Every row gives one point. Each copy is the shape, with its points in the same order, turned, moved and blurred by noise. Say if it was mirrored as well.

Shape (8 x 3):
[[-56 -37 -11]
 [ 21  43  24]
 [ 36  13 -31]
 [ 23  22  10]
 [  1   8   8]
 [-27 -28  44]
 [-66 -26 -16]
 [ 46  11   5]]
Copy 1:
[[-49 -55  -5]
 [  2  21  64]
 [ 25  33   3]
 [ 11  14  40]
 [ -4   0  32]
 [-16 -59  47]
 [-56 -45  -7]
 [ 37  20  31]]
Copy 1 is: only turned
Copy 2, 8 rows:
[[-16 -68  31]
 [-32  43  -3]
 [ 11   9 -36]
 [-14  27  -6]
 [-17   5   7]
 [-20 -16  61]
 [-31 -70  22]
 [  9  37 -11]]
Copy 2 is: only turned
Copy 3:
[[-25  -8 -48]
 [-16  27  68]
 [ 37  35  32]
 [  1  23  41]
 [-12  10  18]
 [-43 -29   9]
 [-41   0 -52]
 [ 25  11  51]]
Copy 3 is: only turned

Shape:
[[ -6   4  14 -42]
 [-38  14  12  40]
 [ 35  -2  11   7]
 [-54 -45 -51  -8]
 [ -3  13   8 -16]
 [ -3  17  -7 -37]
 [ 13  51  10  60]]
Copy 1:
[[-10  -3 -38   6]
 [-57  13  35  20]
 [ 21   5  14  -6]
 [-46 -77   3  42]
 [-15   1 -13  -1]
 [-17 -15 -34 -16]
 [-33  35  57 -30]]
Copy 1 is: mirrored
Copy 2 (7 x 4):
[[ -7  32  17  -1]
 [-19 -35  27  51]
 [ 44  -8  -6  28]
 [-56 -41 -15 -29]
 [ -2  16   6  34]
 [ -6  32  -9  22]
 [ 24 -27  -4  95]]
Copy 2 is: only turned

Shape (12 x 6):
[[-35 -21  50 -22  35  -4]
 [  5  40  37  33  29 -13]
 [ -7  53 -15 -37  33 -26]
 [-18  19  51 -43 -15  49]
 [ 19  63  15   0 -31 -42]
 [-19 -20  27  14 -33  -2]
 [-26 -16 -17 -29  -2 -49]
 [ 26  69  55  12 -17  31]
 [-41  31  30  25 -13 -33]
 [-13 -15 -34 -29 -32  90]
 [  1 -51  -5  37  21   2]
 [-14   9 -33  25   2  32]]
Copy 1, 12 rows:
[[ 23  -6  60  28  23 -21]
 [-20  25  12 -22  23 -42]
 [ 54  16 -12 -31  -6 -48]
 [ 39  17  50 -21  27  44]
 [ -6  27   8 -67 -41 -29]
 [-17   2  38  13 -23  21]
 [ 44 -18  17  19 -51 -24]
 [-19  39  24 -73  30  16]
 [-11  48  33   1 -23 -29]
 [ 40 -14 -27  12  11  95]
 [-27 -34  -6  44   5  -2]
 [  0  13 -37  16   1  18]]
Copy 1 is: mirrored
Copy 2:
[[ 51  -1  48  -6   3  -1]
 [ -9  36  31  20  26 -40]
 [ 30  74   3 -27 -16 -45]
 [  0  25  51 -53 -18  42]
 [-36  35  16 -17 -29 -65]
 [ -3 -31   9   4 -29   5]
 [ 47  -4 -25 -23 -37 -41]
 [-67  50  50 -20   6   1]
 [ -7  10  34  21 -30 -28]
 [ -1  23 -32 -48 -47  87]
 [ 23 -16 -35  16  25  12]
 [ -9  36 -30  17 -14  25]]
Copy 2 is: mirrored
Copy 3:
[[-10  -4  59 -57  11  31]
 [ 12  23  48  27  25  20]
 [ 37  53  20 -22 -14 -15]
 [ -6  -1  13 -30 -35  67]
 [ -5  38  21  48 -41 -14]
 [-37 -45   0  -7   0  13]
 [ -4  -9  18 -48 -10 -47]
 [ -3  27  26  47 -31  65]
 [-44  21  24   4  11  -7]
 [ 40 -40 -75 -39 -26  63]
 [ 13 -54  10 -10  49   3]
 [ 20  -3 -42   1  20  23]]
Copy 3 is: only turned
Copy 4 (12 x 6):
[[ 24 -17  54  46  27   2]
 [ 27  27   8  41 -24 -41]
 [ 37   4  21 -19  29 -72]
 [ 27  15  54 -23   0  36]
 [ -2   5  15 -24 -48 -65]
 [-18 -23   7  18 -14  16]
 [ -9 -56  15   2  30 -43]
 [ 34  51  23 -14 -60  -7]
 [-33  14  20  25  -9 -37]
 [ 29  -8 -28 -55  36  65]
 [ 21 -40 -36  54  10   7]
 [ 15   8 -46  -1  22   2]]
Copy 4 is: only turned

Shape, 14 rows:
[[ -3  29  -4   8  57 -14  14  23 -14]
 [ -5 -28 -34   5 -25 -43  31 -23 -20]
 [-43  -1 -84  34 -53  -5  31   3  28]
 [  2 -31 -22  29 -44 -48  -8  25 -18]
 [-12   0  47  57  95   0  39 -18  33]
 [ 27 -13 -53  12 -19 -12 -51 -11  10]
 [ 11 -19  17  -9  65  16  48  16  14]
 [ 15 -68 -18 -20 -28 -29 -20  -2 -16]
 [-52  14  35  12  68  26  14 -13 -10]
 [ 13 -55  -1 -15 -37 -38  -7   3   2]
 [ -2   7 -22 -23 -49 -47 -10  -8  26]
 [ -2  -1  17  14  22 -10  38   5   7]
 [ 13  12  34  29  12  29  48 -13 -12]
 [-33 -21 -36  39 -68  -7  16  37  34]]
Copy 1:
[[  8  22  38   8  36 -18  -1  24 -28]
 [-18 -32 -44  20   1 -19 -22  37   7]
 [-14   8 -44  43   5  42 -78  61  37]
 [ -3 -24  -9  40 -49 -17 -26  46  14]
 [ 11  -5  61  31  92 -10  35 -28  40]
 [ 53 -19 -12  -5 -26  -8 -62  20  15]
 [-11  -9  43 -31  57  -5  24  21  22]
 [ -7 -64 -10 -19 -39 -31 -34  35  14]
 [-22  -8  55  15  61  17  -7 -33 -19]
 [-18 -46  -9 -10 -41 -37 -27  27  31]
 [-13  17 -31  -3 -33 -27 -56  13  32]
 [-14  -1  16   9  30  -4   8   7  18]
 [ -2  -2   0   6  33  35  42 -15   5]
 [-26   2  -3  42 -34  36 -51  51  59]]
Copy 1 is: only turned
Copy 2, 14 rows:
[[-13  22   1   5  28   7   1  39 -18]
 [-59  25 -20  34  13 -20  -9 -43  32]
 [-72   4 -76  32 -24 -17  37  10  70]
 [-39  -8 -33  51 -14 -44 -46  -2  39]
 [ 61  19  43  24  69  17  61  20  20]
 [-17  27 -62  28   0  18 -64  -2  61]
 [ -7  20  56  -7  33  11  12  26  34]
 [-32 -11  -4  22  17 -26 -74 -40  67]
 [ 26 -19  13 -33  57  10  39   1  -6]
 [-25   1   4  19   1 -36 -61 -30  62]
 [-24  36 -43 -12 -14 -57 -34 -20  47]
 [ -4  15  23   5  11 -16  15   0  13]
 [ 10   8  30   6 -11   9  31 -21   8]
 [-46 -23 -50  35 -40 -47  16  14  79]]
Copy 2 is: mirrored
Copy 3 (14 x 9):
[[  2  31  10  20  28 -13 -46  23   1]
 [-27 -26  -8  28 -32 -53  -2 -25   8]
 [  1 -34 -49  61 -27 -21  62  22   5]
 [-16 -48 -33  36 -53 -17 -38 -10  12]
 [-13  45  49  55  70  19 -25 -31  48]
 [  4 -40 -63 -12 -11   6 -13 -32 -10]
 [ 18  19  73  12  29   0 -19  -1  15]
 [-23 -65   4 -14 -45 -13 -26 -31  -6]
 [-52  57  35  21  38  31 -11  12  11]
 [-18 -56   4  -6 -48  -6 -21 -22  24]
 [-11 -24 -44 -22 -35 -26  -1   7  49]
 [ -6  22  24  30   1 -10 -21  -5  34]
 [  5  66  31  33 -20   7 -10 -28  18]
 [  5 -44 -35  63 -57  18  25  21  34]]
Copy 3 is: only turned

Shape (17 x 11):
[[ -9 -12  33 -30 -36  60  10  79  -7 -31 -39]
 [ 18 -25  27   4   2  -1 -42 -11  10 -38  -2]
 [ -9 -31  31 -38  30  51   8  -4  -6  39 -38]
 [-22  44 -70  13 -83  -4  30  -5   7 -38 -25]
 [ 13  -6   2 -10 -76  62 -45  23   2 -48   7]
 [-25  -4  23  -6  47  50  32 -16  -9 -26 -57]
 [-21 -13   8  30  38  61   3  -3 -40   2  -8]
 [ 13 -14  32  25   9  44  11  51  30  40 -49]
 [-12 -30  32  30  10  -5  34  -7  33  21   5]
 [-47  13  38  20  28  36  20  13  25  25  10]
 [ -8 -29  27  25  22 -78 -70 -16  -5 -14 -24]
 [-14 -31 -44  -4  30 -15 -12   5  32 -25  -5]
 [ 10 -18 -11 -35  50 -65 -72 -19 -11  29   2]
 [ -6 -36   8  20  22 -38  28   0  -1  10   9]
 [-33 -27  44  29  32  23 -40  -8   5  24   1]
 [  0  60  40  19  47  66  32   8 -33  22 -55]
 [  0 -21  29  -9  42  24  14   7  19   4  12]]
Copy 1 (17 x 11):
[[  1   8  43 -54 -36  51  53  40 -10 -52  48]
 [  5 -20   7  18 -43  -2 -12   8  19 -40 -14]
 [ 49 -46  17   8  10  50  -3   5  -6 -14  60]
 [-45  59   7  12 -18  77  51  35  31  38 -48]
 [-72  10   8  -4 -75  50   5  25 -14 -30  20]
 [ 52 -16  41  28  18  71  15  19  38 -56  19]
 [ -4 -38  42  49  44  42  21  23  17 -45  33]
 [ 33 -15  16  13 -13   4  59  33  28 -12  79]
 [ 13 -24 -19  13  15  -3  42 -19  53 -12  22]
 [  1 -11  15   4  48  17  13   7  61 -24  60]
 [ 30 -37  40  19 -28 -59 -23  14  40  -1 -56]
 [ 14 -35 -28  13  -3  22  -2  63  45 -15 -27]
 [ 40 -38  -8  15  11 -45 -64  34  -5  18 -33]
 [ 23 -33 -16  18  29 -17  37  -5  29 -10 -22]
 [ -6 -56  30  25   2 -12 -19   3  52 -25  43]
 [ 47  36  67  49  54  38  16  18  14 -35  75]
 [ 24 -22 -23  10  19  14   7   8  30 -53  36]]
Copy 1 is: only turned
Copy 2, 17 rows:
[[-49 -41  40  -1  13  27  37  65   5 -73  19]
 [ -2  15  10  10 -26 -16 -15  29  27 -29 -40]
 [ -9 -13  22 -44  42  59 -29  10  13 -32 -10]
 [-43  -9   9  71 -13 -32  30 -60 -13 -40  66]
 [-72  -9  16  19 -48 -20  -9  47 -21 -66  11]
 [ 27  14  30 -27  15  57  21 -13  18 -64  -7]
 [ -9  24  11 -35 -12  63  24   0 -16  -9 -12]
 [-25  25  55   3  44  59   5  53  24  -5  19]
 [-16  14  45 -10  -1  25  -3 -10  63  24   1]
 [-42  39  24 -45  19  36  26  -6  53  -4  10]
 [  9  21   1  33  19 -39   3   6  32  20 -94]
 [ -2   2 -36  42  -9  21  -5  -7  53 -11 -10]
 [ 12   1 -64   4  40 -29 -40   4  22  32 -65]
 [  9 -12  17   3   0  12  11 -12  51  40 -12]
 [-38  42  15 -29   8  32  -3   8  28   5 -55]
 [ 17  52  37 -60  49  45  46   8 -25 -32  31]
 [ -2   9   6 -38  -1  33  -6  20  53  -7  -1]]
Copy 2 is: mirrored
Copy 3, 17 rows:
[[ 45   1 -34  -1 -29  20 -10  50 -66  49   7]
 [-11  -7  30 -13 -64 -16 -35  -1   7  22  -5]
 [ -9 -41 -31 -39  26 -13 -22  -1 -15  56 -22]
 [  1  11  23  32  -8  88  26  -4  -6 -46  53]
 [ 12  -3  16   1 -60  31 -54  30 -39  25  70]
 [ 21 -19   8 -29  11  30 -11 -30 -21  50 -59]
 [-21  27  -1 -21  15   9 -42 -41 -35  55 -19]
 [  3  29 -54 -40   1  18 -14  40  16  58 -19]
 [-27  23  21 -32   1 -12  32   3  29  52  -7]
 [  6  38  21 -58  37 -11   4   7  -8  40  -8]
 [-48  10  37  16 -50 -53 -37   9  37 -23 -55]
 [-50   3  13 -44 -47  13  16 -10 -14 -18 -21]
 [-64 -24  -3 -23 -29 -79 -36 -25  22 -50 -26]
 [-42  23   9  -4 -19 -28  40 -19  14  26 -20]
 [-38  24  29 -40  10 -31 -46  11   4  44 -23]
 [ 57  26 -36 -24  53  21 -42 -44   3  47 -37]
 [ -4   4   1 -56 -14 -24   6 -15  -8  48 -11]]
Copy 3 is: mirrored

Shape:
[[ 17  -2 -16  16 -34 -45 -19 -41 -23 -36  16  32]
 [ -5 -18 -11 -37  16 -42  -2 -17  -6 -41  14  12]
 [-21  24  14  47  -2  78 -45 -19   5  -1  29 -26]
 [ -3 -38  33  43  24  23  21  37  75  15 -53 -27]
 [-32 -19 -32  30  16 -27  31 -22 -37 -41  35  34]
 [-20  13 -36 -23 -29 -20  20 -19  -3   3  31  27]
 [  4  -1  57  23  30 -19  20  46  17   5  -4   2]
 [  6  16 -45  22  -4 -34   9 -28 -55   2   9  -2]
 [  7  37  11  29  64  45 -10  22  33   2 -39 -34]
 [-44  15  -6   0 -17 -51   1  -1 -25 -30  -3 -26]
 [-16 -43  38  36  59 -14  -4  -1  65  35  -6 -31]
 [-11  -5  52   8  33  24  -2   0  11  41 -28 -15]
 [-47  61   8  47   8  36 -51 -35  24  12 -12  26]
 [ -7   5  15  34  33   2 -34  43  56  34   7 -17]
 [  5  19  40  51  39  15  34 -20  62   4  12 -39]]
Copy 1 (15 x 12):
[[-31  -3 -26 -20  -3 -15  13 -49 -61  29  25  14]
 [-51 -17 -37 -55  28   9  11 -26 -14 -10  30  15]
 [ 44   3  10  50  32  39 -29  -7 -37  -7  14 -43]
 [ 13 -54  -8  28 -41  12 -15  42  47 -40 -41  -4]
 [-56 -15 -17   5  51   1  54  -2 -49  12  14  19]
 [-68  20 -19  -5  23  32  -8 -16 -26  36  13   6]
 [ -3 -19  41 -10 -15 -15   1  35  33 -17   6   6]
 [-35  39 -41  -7  31 -31  17   4 -48  34   1 -10]
 [ 43  24   2  24  14  -6 -19  31  37 -57  -8  -4]
 [-66  -8 -10 -18  27 -32 -18 -15 -31 -12   2 -36]
 [ 28 -76 -16   7  19  -7 -10  32  62   8 -13  -6]
 [ 27  -9  16 -19  10  14 -31  33  20 -12 -30  -5]
 [ 31  15  21  61  47   7 -61 -38 -21  -3 -10  22]
 [ 17 -29  -4  37  -5  -1 -47  33  38  -1  31  -4]
 [ 27 -15  19  35  10   0  21  -8  64  -5 -22 -34]]
Copy 1 is: only turned
Copy 2:
[[  8   6 -19  21  -2 -33 -42  -7  -7 -50   8  56]
 [ -2 -35 -11  -3  30   0 -10 -29  -7 -49  16  20]
 [-16  69   1   7 -44  60 -42   2  -1  34  32   1]
 [-11  32  35  -9  52  12  47  12  61  69  15  -2]
 [ 10   9   0  17   6   0  18 -45 -50 -38  36  68]
 [  8  -3 -25 -36 -24 -12   1 -22 -30 -32 -13  35]
 [ 12  16  67  13  18   8  35 -17  37  -1  -9  -3]
 [ 19  21 -26  28 -12 -37   0  -8 -53 -38  18  12]
 [-14  51  -5  34  23  50  25 -19  30  39   1 -54]
 [-40  13   6  -3   4 -12  20   9 -25 -62  17  11]
 [-28 -11  44  11  10  -5  29 -25  48  63  47 -11]
 [-14  32  51  -8  16   2  -5 -21  10  45  -2 -36]
 [-63  65 -16  25 -42  23 -29 -38   7  33 -25  13]
 [-15   0  27  24 -22  27  30   9  41  44  -5 -15]
 [  2  50  19   0 -16   7  34 -45  65  26  50 -14]]
Copy 2 is: mirrored
Copy 3:
[[-22  32 -17  -2   2 -46 -55 -35 -26   6  17  16]
 [ -8  37 -18 -12  40 -44 -22  -8  -3 -27   6 -31]
 [ 20 -12  11  42  -3  82 -15 -13  11   1  17  33]
 [  8 -57  19  25 -23 -21  72 -13  71 -45   3   5]
 [ 22  47 -75   4  17 -38 -17 -17   1  -2  47   9]
 [-47  48 -43 -20  18 -12  -8  13  -2   1  15  15]
 [ 35  -6  30  10  -5 -51  29  31  45 -11   9  10]
 [  8  53 -42 -22   0 -23  -7 -37 -18  25 -13  27]
 [ 45 -26  31  37  25  18  64 -10  10 -32 -25  31]
 [  5  76 -19   7  -7 -23 -22 -12  28 -30 -23   7]
 [ 12 -30  25  28  27 -21  51 -30  88   8  12 -19]
 [ 26 -15  42 -22  11  12  36  -9  54 -12   6  23]
 [ -8   6  18  37  43  41 -12 -24  28 -12  10  95]
 [  6 -34  18  41  17  -5  30  19  57  14 -29  17]
 [ 12   6  41  53  -2  -1  73 -19  31   5  41   4]]
Copy 3 is: mirrored
Copy 4 (15 x 12):
[[ 18  24   1  51 -41 -30   7 -11   2 -34  21 -11]
 [ 33  16  -6  -4   5 -35   0  -7   7  -5  45  -7]
 [-26  81  -2  20 -17  62 -84  33 -18 -10   0 -10]
 [  1 -26  25  28  55  83 -26  49 -32  57   2  17]
 [ -3  27 -24  27 -26  -4  24  13  -5 -33  89   3]
 [ -2   1 -27  15 -59  -7  -8  -6  31  -2  42   1]
 [  7   8  66   8   1  26  -9  19 -31  54  40  21]
 [-27  54 -26  29 -41  -9  42 -10  -1  -9  21  -2]
 [-13  70  13  10  41  53 -31  40  -4  61  -8  39]
 [-28  20  21  -1 -12 -16  29  22  29 -11  30 -31]
 [-27   0  14  36  57  26 -36  21 -56  75  36  -9]
 [-35  20  34  -3  18  43 -40  -7 -36  44   0  16]
 [-63  54   6  41  -5   5 -85  33  11 -13  -4  39]
 [-11  18  24  23   7  18 -49  63 -35  70  12  -1]
 [-11  38  24  64  34  71 -39   6   4  64  44   5]]
Copy 4 is: only turned

Shape (18 x 12):
[[ 35 -13   0  33 -30  21  37  49   7  17  -8  10]
 [  5  33  39  35 -25 -22  37  62 -61  46 -25   5]
 [-19  12 -44 -60  24 -35 -44  58 -13  27  39  12]
 [  5 -37 -43 -17 -56 -12   7  31 -13 -34 -49  25]
 [ -2 -40 -18 -24  25 -12  -5  73 -38  17 -29  -8]
 [  9  14 -28  11  30  20 -50  -6 -41  25 -11   8]
 [-16 -12  33  35  29 -28   5  19 -70  48  43 -21]
 [ 18  29 -44 -27  -7  -7 -41 -15  19 -44  13 -14]
 [-35  -1 -42  31  34  24 -12  49   6   6  37   8]
 [-11 -57  23  18  26  -9 -10  27 -45   6  -2 -27]
 [ 25 -23  -9  19 -37  29  12  69   7  44 -30 -41]
 [  9   2  33  -2  18  -2  -8  -8  -3 -37 -12  41]
 [ 57 -41 -45  -4  10 -63  46  42   2 -41 -15 -11]
 [ 35 -25   2 -51 -40  25  22  32 -49   9  44 -30]
 [-19 -35 -33 -49 -53  20  35  41  -1  44  30 -38]
 [-22 -27  13 -26 -36  22 -53  26 -33  -1  26  31]
 [  9 -62 -50  15 -41 -18  10 -16  19  41 -48   6]
 [-16   0   5 -22  42 -42 -22 -11 -66 -14 -39  29]]
Copy 1:
[[ 20  24 -23  -5 -41  -7  21  13  39  50  32 -30]
 [ 41  57   8  -8 -17  -6   7  -9  68  89  41  48]
 [ 67 -40  14   5  19 -31 -40  47  24 -25  63  45]
 [ 64  33 -14 -27 -62 -40 -24   8  13 -14 -21 -17]
 [ 55  16  50  -3  -7 -63 -11  40  29  22  29  -1]
 [ 22 -24 -11  20  25 -51 -26  -5 -19  45  10  28]
 [-25  19  47  38  -4 -20  -4   2  35  48  56  73]
 [ 39  -5 -42  -5  16 -28 -24 -30 -28 -48  34  -1]
 [  7 -10  -7  35  -2 -19 -64  35  12  27  68 -18]
 [ -3  28  71  30 -16 -38  -6   3   6  25  24  11]
 [ 18  -2  20 -43 -25 -29  13  -8  54  53  34 -47]
 [ 42  48 -13  43   5   9   5   6 -30   6   3  10]
 [ 36  59 -18  21 -32 -85  26  15  50 -43  36 -22]
 [  9   1  17 -57 -47 -25  39  21 -14   4  68  33]
 [-12 -13  18 -80 -38  -9 -13  46  40 -10  47   2]
 [ 45 -25  32  -2 -45  20 -26  11 -30  11  17  31]
 [ -6  -5 -12 -13 -32 -41  -7  11  57  -6 -58 -23]
 [ 52  48  22  34  25 -50 -24  13 -15   7 -16  64]]
Copy 1 is: only turned
Copy 2, 18 rows:
[[ 61 -15  31 -27  19 -11 -20 -42   5  29  -1   3]
 [ 54  26  -8   1  -6 -64   9 -48   4  40  32  59]
 [ 17  36 -28 -52 -27  -7  21  47 -53 -40  40 -12]
 [  9 -15  78 -42  -1 -43 -19  46 -15  41 -12  12]
 [ 35  34  10 -32  31 -64  -4  20 -46 -10   8  -1]
 [  0  39 -43 -24  -7  -3 -53  13 -48  35   8   5]
 [ 26  -1 -70  12 -13 -62   6 -45 -44   2  -3   9]
 [-25  11  15 -17 -32  25 -42  51   3 -22 -21  12]
 [ 51 -10 -25   2  29  30   4  14 -50   4  15 -20]
 [  9  -2 -17   9  15 -71 -19 -21 -51  -2  -8 -18]
 [ 65  15   8 -23  34 -44 -32 -11  31  15   4 -28]
 [-39 -10  37  10 -17  -3 -29 -30 -39   8  13  14]
 [ 14 -47  41 -68  41 -46 -10   4 -13 -35 -24  47]
 [ 45  20  16 -38 -48 -41   3 -31  -7 -20 -65 -27]
 [ 50  19   8 -39 -15 -34  54  12  27   0 -29 -58]
 [ 12   7  19  -4 -68 -33  -7   7 -57  19   8 -39]
 [ -5 -33   8 -71  28 -45 -30  18  22  71  -8 -26]
 [-54  25  -6  -9  -1 -52  -8  16 -69  21  14  40]]
Copy 2 is: only turned
Copy 3:
[[-18   1 -45   7 -34   6   7  28  36 -27  -1   4]
 [ 13  14 -28  35 -62 -40 -12  47 -49 -12  -8   1]
 [ -5 -50   2 -72 -40 -48 -12 -50 -18  34  24  53]
 [ -7  11  -8   3 -12  15  56  21  26   7  45  78]
 [-17 -52 -48  -7 -13 -23  28   6 -32  29  13  45]
 [  4 -15  -8  -7  14  -5 -19 -49 -15  -4 -43  58]
 [ 18 -42 -15  44 -32 -36 -20 -43 -42   7 -10 -34]
 [  2 -27  49 -39  32  14 -27 -28  34  -6  26  53]
 [-56 -13 -14 -33   4 -39   7 -56   4 -20   1  -5]
 [-18 -59 -17  48  -4  -8  23 -18 -21  23   0   1]
 [-58 -11 -67  18 -36  22 -23  32   6   3  19  24]
 [ 23 -25  44  -9   5  -3  38  17  17  -6 -34  14]
 [ 19 -47 -39  10  25 -46  26  36  54   5  72  34]
 [ 24 -62 -34 -14 -54  49  -4 -16  -3 -25  49  11]
 [-20 -13 -55 -31 -58  48  -4 -26   0  30  73   3]
 [-19 -35  28 -12 -66  29  30 -45 -14  -3  -7  45]
 [ -8  29 -47  28  -6  26  19 -10  60  64  13  50]
 [ 49 -27  27   5  21 -31  34 -10 -42  34 -19  49]]
Copy 3 is: mirrored
